Each row of a before or after table is a point. The points were changed in one or more steps. Then noise was added and the rows were shuffled. The steps act on how far a point lies along the listed directions, d1 being the first. What was done? A step turns or swaps two directions, mirrors them in a line or flattens them onto one, adds a multiple of one to another, or multiplies one. Angles are multiples of 10 degrees, from the lower direction toward the higher: turns from -170 to 170, lines from 10 to 170 but not 90. Use the fewest steps. Two steps may share a direction if one is a turn and the other turns, adds or multiplies; they go together, in the order done. Otherwise the lowest direction goes first.
In the rows, zero is written as 128.

Directions:
(1): [132 166]
(2): [166 124]
Before, 12 rows:
[[131 142]
 [154  76]
 [105 119]
 [151 116]
 [128 131]
 [115 122]
 [177  59]
 [105 150]
 [144 110]
 [120 151]
 [169 100]
 [104 138]]
After, 12 rows:
[[108 176]
 [ 73 191]
 [132 105]
 [ 82 166]
 [121 153]
 [148 116]
 [143 128]
 [121 116]
 [144  99]
 [116 147]
 [115 109]
 [129 125]]
Steps: swap d1 and d2

Directions:
(1): [ 83 130 114]
(2): [138 165 101]
(3): [118 157 164]
Before:
[[114 145 155]
 [113 160 137]
 [ 96 120 172]
 [128 112 120]
 [126 128 180]
 [176  98 131]
 [132 116 143]
 [186 132  98]
 [145  89 112]
 [109 141  94]]
After, 10 rows:
[[158  83 112]
 [ 80 101 161]
 [179 134  77]
 [ 84  91 132]
 [ 94 128 127]
 [143 171 134]
 [162 101 144]
 [103 155 118]
 [141 119 140]
 [122 106 133]]
Steps: swap d1 and d3; multiply d2 by 1.3

Directions:
(1): [112  97 136 168]
(2): [137 102  82 120]
(3): [100 102 144  93]
(4): [ 85 152 105 134]
Before, 9 rows:
[[123  86 150 175]
 [140 108 135 106]
 [151 116 130 160]
 [138 114 150 148]
 [145 161 156 108]
 [123 125 120 117]
 [137 167 127 133]
 [152 164 148 145]
 [119 109 133 134]]
After (9 x 4):
[[110  98 135 122]
 [129 108 127 145]
 [132 120 108 118]
 [112 118 167 136]
 [146 196 183 162]
 [148 186 145 150]
 [149 207 186 138]
 [135 112 115 110]
 [ 80  65 171 137]]
Steps: add 1 times d1 to d3; multiply d2 by 2.5; multiply d4 by 0.4

Directions:
(1): [147 151 155 179 141 134]
(2): [170 109 137 129  93  96]
Before:
[[145 142 133 147 128 132]
 [ 78  98  91  74 128 120]
 [ 63 120 106  80 151 153]
 [131  94  84  95  98 102]
 [ 93 122 110  86 132 133]
 [ 73 147 105 127 173 168]
 [152 114 126 116 116 122]
 [121 139 125 136 130 135]
 [113 144 132 120 140 132]
 [ 93 128 107  99 142 134]]
After (10 x 6):
[[ 92 120 105  71 127 132]
 [154 119 128 125 119 121]
 [ 55 109  92  53 145 148]
 [133  99  90 108 103 105]
 [121 134 119 128 130 132]
 [ 75  97  84  65 128 122]
 [ 86 123  95  82 137 133]
 [ 63 133  86  92 165 163]
 [113 144 125 111 139 128]
 [145 141 133 147 131 132]]
Steps: add 0.5 times d2 to d1

Directions:
(1): [106 164 134 132  74 147 157 126]
(2): [155 135 110 118 140 100 182  99]
(3): [ 95 102 164 162 138 103 158 139]
(4): [153 104 165 103 133 173 152 137]
(5): [123 114  78 150 138 156 151 163]
(6): [146 181 147 139 158 124 132 165]
Before, 14 rows:
[[137  92 173 106 111 160 154 131]
 [129 132 137 132 142 107 189 134]
 [131 165 134  97  99 110 104 109]
 [127 108 172 144 128 135 170 121]
 [106 180 125 112 100 112  96 103]
 [118  71  99 131 111 133  52 126]
 [ 90 146 103 130  87 121  58 128]
 [140 166 159 123 117 130 112 120]
 [138  82 110 142 122 160 142 133]
 [128  86 156 131 145 126 144 121]
 [139 175 125 105 131 127 136 128]
 [121 123 155 140 161 125 120 157]
 [137  44  86 115 141 106  42  84]
 [128  95 135 135 117 154 149 148]]
After (14 x 8):
[[156  97 100 138 135 147 166 125]
 [156 101 121 106 133 143 129 103]
 [179 148 102 142 173  70 160 128]
 [108 155 172 130 112  94 125 127]
 [104  92 110 110  94 153 108 127]
 [ 94 136 161 132 121 127 119 141]
 [177 101 112 142 209  40 157  94]
 [164 112 153  92 120 156 161 123]
 [ 89 180 153 139 118  95 125 118]
 [148 131 120 104 147 145  94 137]
 [133 197 112 142 139  69 148 137]
 [160 117 114 119 118 157 155 139]
 [148 106 133 108 104 169 123 100]
 [128 158 171 134 114 128 108 125]]
Steps: turn d2 and d6 by 110 degrees; turn d3 and d6 by -150 degrees

Directions:
(1): [ 81 112 104 113 154 146 145 118 137  89  86]
(2): [144 130 135 129 144 133 193 112 174 127 158]
(3): [105 139 128 119 158 139  88 148 150 100 185]
(4): [128 103 124 142 185 157 128 114  98 173 138]
Before:
[[ 79 136 131 116 143 137  39 169 150  71 191]
 [102 129 132 128 134 127 106 125 138 121 141]
 [120 125 119 123 149 133 110 125 122 131 123]
 [146 145 132 131 103 121 140 136 135 139 135]
 [141 125 134 117 122 135 115 140 100 139 125]
 [110 129 112 124  90 115  98 140 129 103  86]
 [137 125 132 122 156 147 124 108 120 141 116]
 [147 141 132 125  89 125 143 120 172 102 150]]
After, 8 rows:
[[100 125 114 116 165 140 101 128 131 112 129]
 [ 55 120 112 109 150 146  70 153 147  56 134]
 [117 119 124 109 137 144 116 139 106 116 116]
 [163 143 137 138  88 115 149 133 127 155 125]
 [125 130 130 116 175 156 102 119 133 126 146]
 [ 90 108  92 120  90 122 144 115 118  92   7]
 [ 97 126 129 125 137 131 111 122 139 117 133]
 [198 141 148 143  46 103 168 109 147 152 127]]
Steps: add -1.5 times d2 to d1; add 1.5 times d4 to d3

Directions:
(1): [ 72 120 153 104 154 100 163 108 107 125 129  98]
(2): [128 127  49 117 152 127 144  91 135 139 137 130]
(3): [116 140 135 134 176 131 110 144 200 116 132 110]
Before, 8 rows:
[[102 107 148 128 136 115 136 137 106 124 114 122]
 [123 123  99 104 107 125 158 121  69 127 138 133]
 [189 139 119 152  60 172  91 152 131 130 127 176]
 [ 70 124 164 107 185 101 155 147 171 129 134  92]
 [147 157  93 125 130 135 121 140 169 126 127 132]
 [105 118 124 111 137 127 156 108 107 119 107 111]
 [182 126  76 132  65 162 125 109 110 135 138 172]
 [113 133  45 114 172 109 130  85 131 126 122 119]]
After, 8 rows:
[[147 119  88 131 117 146 132 110 116 124 108 137]
 [ 66 128 122  98 178 119 165  92 166 114 145  90]
 [126 135  62 108 148 136 148 119 133 127 148 127]
 [182 120 135 140  58 142 118 165  87 148 124 169]
 [150 118 101 147 129 137 112 145 131 127 115 146]
 [ 61 139 168 112 183 122 137 133 191 109 134  94]
 [110 117  98 109 117  96 148  92  47 131 113 126]
 [ 98 142 162 107 114 109 154 137 111 121 123 111]]
Steps: turn d1 and d2 by -140 degrees; turn d2 and d3 by 120 degrees

Directions:
(1): [128 136  87  89 151 142 199 124 128 118 129 115 154 109]
(2): [115 134 143 103 147 149 120 102 180 108 136 191 141 146]
(3): [103 188 142 129 133 113 145 112 106 158 182 140 101 127]
(4): [ 69 104 119 108 142  82 105 119  89 103 130 137 154 122]
Before, 14 rows:
[[129 137 118 104 134 134 163 119 121 130 156 135 132 107]
 [118 129 138 117 134 127 105 129 163 119 124 158 139 139]
 [127  94 107 149 125 114 126 153 108 129  88  94 124 117]
 [ 86 117 129 136 140  91  98 116  92 135 132 140 116 123]
 [142 140 117 129 135 145 172 126 129 141 143 104 129 105]
 [133 112 128 158 119 113 103 147 106 155 118 110 112 132]
 [139 146 154 141 108 144 121 118 142 136 121 139 102 142]
 [115 139 124 128 140 101 139 107 119 144 139 124 129 122]
 [133 165 104 107 139 131 200 121 101 148 144  94 124 105]
 [161  90 109 125 124 128 138 130 137 104  99 115 146 123]
 [112 160 157 117 136 110 132 107 115 143 155 148 114 128]
 [ 95 118 107  96 145  84 134 124 100 122 127 125 151 108]
 [127 113 123 123 133 120 117 130 147 120 115 143 129 122]
 [139  71 126 143 121 125  82 137 127  95  80 122 146 135]]
After (14 x 14):
[[119 147 127 144 134 110 128 133  98 164 151 122 105 129]
 [168 102 118 150 109 118 131 138 115 127 109  90 123 123]
 [178 167 158 151 101 175 141 121 171 153 123 135  85 147]
 [137 113 116 100 133 145 154 120 140 114 135 142 146 114]
 [ 94 122 118 108 154  93 135  97 121 124 133 137 150 122]
 [  6 100 115  98 166  39  89  96  55  98 144 163 150 116]
 [ 97 120 104 145 132  91 139 147  80 140 119  92 117 115]
 [118 109 124 134 126 104 102 134 126 121 117 134 125 119]
 [155 149  98  95 143 169 209 119 151 131 120 113 142 114]
 [ 99  92 128 159 113  75  71 139  61 116 114  97 128 124]
 [ 17  73  97  68 164  24  98 114  54  80 118 139 192 103]
 [117 116 143 129 126 114  83 139 147 120 114 144 137 138]
 [181 142 120 135 130 182 182 128 164 143 127 106 125 110]
 [104 138 149  98 147 116 132 100 132 118 140 169 138 133]]
Steps: turn d2 and d3 by -50 degrees; turn d1 and d3 by -40 degrees; multiply d4 by 3

Directions:
(1): [153 116 138 118 118  96 118 118 129 171 107 106 193 177 121 128 113 162]
(2): [125 144 147 109  88 147 133 111 163  87 135 120 154 143  59 122 157 106]
(3): [108 132 145  78 104 134 174 126  71 114 124  98 149  88 138 115 107 142]
Before:
[[181 114 110 210 151 118  43 122 248 147 127 179 120 212  88 141 178 121]
 [135 144 122 126 136 131 106 108 166 135 149 143 130 165  85 111 137 114]
 [119 126 136 109 118 147 152 108 110 115 129 119 133  95 110 128 110 124]
 [129 147 139 115 114 154 130 140  95 130 124 128 129 116 140 114 116 123]
 [132 136 140 117 119 136 145  94 141 133 137 121 156 152 117 130 105 147]
 [ 98 145 119 118 120 172 163 127 106  71 164 162  48  72 121 134 164  79]
 [143 118  99 167 132 107  85 128 163 172 127 132 137 200 116 150 136 138]
 [ 82 130 143 103  75 148 178 154  77  75 151 111 106  49 107 123 133  99]
 [125 132 157  79 109 123 173 135  78 121 123 102 159  96 123 108 126 141]
 [ 99 139 158  73  93 140 177 118  70 104 139  90 151  63 111 114 123 127]
 [110 109 134  88 141 120 163 144  74 159 123  91 148 113 179 128  97 184]
 [105 130 129  93 111  93 151 146  84 162 125  87 148 115 155 126  94 151]]
After, 12 rows:
[[118 101 136 126 114  87 145 162  59 176 117 105 148  96 184 136  91 151]
 [141 105 104 136 168  98 131 143  53 192 124 146 105 126 217 146 107 159]
 [120 133 110 152 103 141 107 118 167 117 145 133 118 179  76 147 153 110]
 [ 88 136 141  90 116 170 168 136 122  80 153 109 105  84 117 134 145 121]
 [133 140 141 115 114 138 149  93 150 118 140 121 148 144 113 127 116 144]
 [173 113 121 182 140 121  67 116 219 140 127 158 134 187  93 131 168 128]
 [136 113 130 118 134 127 138 109 106 146 131 113 139 115 122 126  99 141]
 [ 85 151 133  96  95 132 150 147 119 103 145  99 115  92 110 122 135 111]
 [132 131 152  87 115 121 162 134  99 125 125 112 158 107 122 112 131 137]
 [130 147 137 117 120 154 125 138  96 129 123 131 127 121 139 123 122 123]
 [114 117 149  96 114 115 152 125  76 147 125  89 164  91 132 125 112 148]
 [143 143 124 119 139 120 100 110 150 160 143 138 141 168 106 114 115 139]]
Steps: swap d1 and d2; multiply d3 by 0.7

Directions:
(1): [154 148 184  93 156 154 171 155  89 108 127 144 147 133 155 122 105 144
 148 155]
(2): [ 73 157 136 104 100 100 133 188 163 116 148 133 109 128 107  94 103 149
 118 140]
(3): [102  96 121 137 120  76 134 108 111 120 115 190 153 119 148 147  74 145
 142 106]
Before (10 x 20):
[[120 147 147 124 129 136 131 158 130 117 138 133 116 149 107 111 126 123
  125 145]
 [139 132 106 152 143 168 111 109 157 156 130  65 103 132 106 127 221 123
  114 130]
 [138 148 151  98 145 143 146 147  91 108 118 140 133 132 154 111 105 135
  129 135]
 [124 123 175 125 144  74 172 121  67  94 138 192 178 127 169 137  32 141
  164 119]
 [195  76 111 156 167 178 110  42  93 124 121 115 142 114 139 163 167 106
  139 115]
 [197  91 161 129 179 152 152  84  48 125  92 167 154 143 162 155 130 122
  155 128]
 [153 129 162 139 145 133 144 130  81  98 119 146 184 125 170 133 110 147
  148 134]
 [159 141  97 139 138 173  97 114 129 150 126  71 109 131 116 135 163 109
  117 116]
 [122 111 139 113 129 112 133  96  83 107 133 148 149 120 148 142  93 131
  144 112]
 [180 106 130 151 146 186 118  96 127 131 123  90 118 139 121 145 162  94
  134 137]]
After, 10 rows:
[[101 156 145  91 112 129 129 153 125 106 158 104 114 128 114 103 113 132
  126 138]
 [164 143 129 118 144 208 108 135 153 118 158  51  91 125  92 101 198 111
  111 154]
 [135 146 138 103 141 133 138 143  99 115 113 139 130 130 150 113 108 134
  125 129]
 [ 86 184 178 101 116  99 160 200 134  94 172 125 126 139 118  80  70 141
  133 147]
 [167 124 101 143 144 169 100  96 114 147 119  87 121 131 128 145 158 111
  129 111]
 [174 116 132 143 144 188 115 106 133 128 128  80 112 141 115 139 168  94
  131 145]
 [129 163 165 129 125 144 141 176 124 100 140 108 153 130 139  96 134 147
  128 153]
 [155 170 167  90 148 184 139 187 124 122 134  89  90 154 103  81 172 126
  120 165]
 [131 114 138 139 136 120 128 115 104 124 122 160 139 143 128 139 111 121
  138 128]
 [159 104 104 166 160 156 121  67 120 153 110  99 126 126 133 155 201 120
  128 117]]
Steps: multiply d1 by 0.7; swap d2 and d3

Directions:
(1): [144  89 137 125 123  97 137 126 150 166 125 188 132 115 140 129 136  74
 178 145 166 147 130  91]
(2): [127  97 170 123 140 110 122 101 139 113 125 153 107  90 141 204 122 129
  67  97 133 126 123 137]
(3): [129 119 134 142 172 136 126 150 196 162 164 112 117 116  68 155 148 145
 151 146 117 104 142 149]
(4): [118 141 139  70 145 164 108 161 113 156 148 135 127 131 116 122 153 110
 104  89 119 100 107  58]
Before, 8 rows:
[[122 114 171 149 136 110 124  81 136  93 121 116 100 106 123 201 117 151
   64 126 114 131 144 177]
 [115 142 107 169 139 142 124 167 180 151 149  99 140 134  73 121 147 147
  157 152  97 113 146 183]
 [140 112 168 132 163 137 112 117 154 106 153 113 108  89 108 243 139 150
   62 103 115  87 117 157]
 [113 163 114 107 149 179 132 147 148 138 160  83 118 146  91 118 140 163
  120 132 101 112 126 140]
 [114 163 100 143 110 141 132 120 117 113 140  89 137 156 129  82 120 158
  151 151 102 122 125 186]
 [102 174 134 102 141 176 117 158  97 147 149  98 128 150  91 103 142 143
   88 114 100  84 118 116]
 [113 153  80 149 141 120 139 131 157 159 129  90 160 154 101  88 143 139
  179 166 128 119 136 156]
 [139 105 119 128 131 112 139 142 154 166 151 156 140 132 116 130 132  91
  174 144 132 115 126  85]]
After, 8 rows:
[[107 132 126 137 172 116 126 120 186 152 149 101 131 113  83 177 149 154
  103 129 119  96 129 163]
 [123 172 101 144  92 138 134 112  80 102 105  85 138 174 136  61 116 139
  145 166 109 145 143 152]
 [129 124 129 104 146 140 124 153 145 161 165 135 132 131 105 144 142 111
  131 113 113  94 113  68]
 [133  96 146 172 124  85 150 106 155 160 124 171 126 117 117 140 120 101
  165 173 158 139 151 167]
 [114 134 117 168 148 140 123 160 188 147 152 103 133 127  71 135 148 148
  145 146  97 109 145 186]
 [118 118 139 151 134 115 123  97 154 110 148 113 115 111 123 168 118 162
  111 133 111 122 128 207]
 [133 112 119 152 136 118 154 117 182 144 143 131 118 122 107 145 128 134
  167 176 141 151 141 175]
 [155 162  72 161  97 136 143 138  97 120 119  99 167 171 140  60 125 115
  219 188 135 137 129 138]]
Steps: swap d1 and d4; mirror d2 and d3 in the line at 110 degrees

Directions:
(1): [108 141 119 133 181 118  93 113 119 168  87 125 159 122 121 167 114 125
 134  65 128 117 100 172 125 117 116 117 187 114 116  91]
(2): [183  93 127  94 112  92  61 116 110 143 157 110 126 134 176 126 121 127
  93 110 115 117 118  89 102 115 170  95 144 116 110 141]
(3): [120 139  70 133 173 132 118 107 125 149 115 135 123 197  67  95 144 120
  84 139 136 122 129  85 104  99 123 115 112 160 131 129]
Before, 12 rows:
[[114 140 126 121 149 122 147 112 136 107 109 135 136 117 134 136 127 131
  143 125 125 121 123 154 139 134 116 144 143 129 129 117]
 [ 93 164  91 155 184 150 161 117 135 140  96 133 129 150  92 129 131 126
  148 119 135 108 123 157 129 131  90 131 137 140 139 116]
 [118 150 136 119 163 125 107 121 125 129 102 138 141 123 121 130 114 123
  130  91 137 121 107 148 125 119 122 135 153 123 122 117]
 [ 73 166 105 155 170 150 142 102 125 141  83 143 134 139  70 131 132 125
  140 117 122 122 104 165 124  95 120 139 156 121 149  96]
 [111 145 117 141 172 129 107 123 123 149 111 130 157 136 111 144 113 125
  131  98 135 123 132 148 123 124 127 119 159 115 122 103]
 [115 124 116 135 152 135 113 110 138 147  99 125 146 119 126 158 113 141
  124  94 135 117 106 141 134 120 131 112 165 115 117 102]
 [148 119 122 142  51 164 207 141 145  54 184 135  60 161 115  49 155 131
  121 249 127 148 183  38 117 138 128 153  13 155 160 192]
 [ 85 139 148 140 138 116 141 128 136 120 102 132 143 108 132 164 123 127
  157  90 109 125 134 182 143 157 107 138 161 111 136 107]
 [103 137 128 142 134 138 157 130 139 117 112 136 120 114 108 141 121 129
  155 134 146 126 118 156 138 121 108 153 135 113 138 124]
 [136 122 145 140  78 135 175 138 134  89 156 143  86 162 129  66 146 119
  125 209 130 137 144  82 122 126 132 153  51 153 131 175]
 [ 95 141 133 137 138 153 161 142 141 124 108 127 128 126 116 133 138 130
  133 163 143 142 145 155 119 131 103 136 117 134 143 119]
 [ 81 156 118 149 157 171 195 127 159 115 114 143 110 149  69  99 153 129
  149 170 125 139 148 142 143 135 106 157  81 135 141 121]]
After:
[[165 104 137 102  96 103  74 104 107 132 153 115 115 117 169 123 122 129
  109 123  99 117 105 105 101  97 188 105 154  97 131 135]
 [122 117 118 118 153  88  80 107 121 147 114 122 143 145 140 150 125 121
  108  74 100 112 123 134 112 131 137 105 173 116 121 115]
 [180 105 113 105 120 103  89 116 115 133 161 106 114 137 183 118 122 128
  115 122 116 100 121 100 103 128 154  97 135 119 120 151]
 [137 107 140 123 116 127 107 118 135 132 123 117 138  95 163 159 111 144
  129 103 128 121 110 135 137 128 148 113 158 104 112 116]
 [164 105  98  99 143 120  97 104 132 140 159 119 100 180 121  82 150 124
   84 156 107 124 136  66  97 108 168 107  90 128 116 145]
 [104 152  65 164 132 176 203 118 145  93 136 148  76 219  36  43 164 122
   98 227 138 139 171  42 103 112  98 148  28 179 165 167]
 [138 126 114 105 152 106 112 101 125 118 120 127 134 133 146 128 127 127
  116 117 121 114 118 127 122 122 137 125 147 129 120 123]
 [149 118 148 120 121 113  95 133 118 129 146 120 145 107 167 145 108 131
  134 109 123 126 137 135 125 137 154 114 150  97 117 124]
 [144 132 156 105 130 114  96 127 122 119 127 131 134 105 158 129 112 126
  131  97 130 122 110 136 123 127 140 131 147 114 117 130]
 [144 113 105 117 142 109  98 112 123 140 130 123 117 146 121 128 121 124
  110 119 139 114 108 111 106  98 139 122 144 114 123 134]
 [139 116 113 111 141 124 101 125 124 143 129 114 127 155 136 121 137 127
   90 151 134 131 138 110  89 111 135 103 125 134 130 131]
 [107 144 111 156 129 145 176 124 135 113 124 151  95 195  79  63 151 114
  114 195 138 131 136  87 115 110 112 151  59 168 133 156]]
Steps: turn d1 and d3 by 60 degrees; turn d2 and d3 by -140 degrees
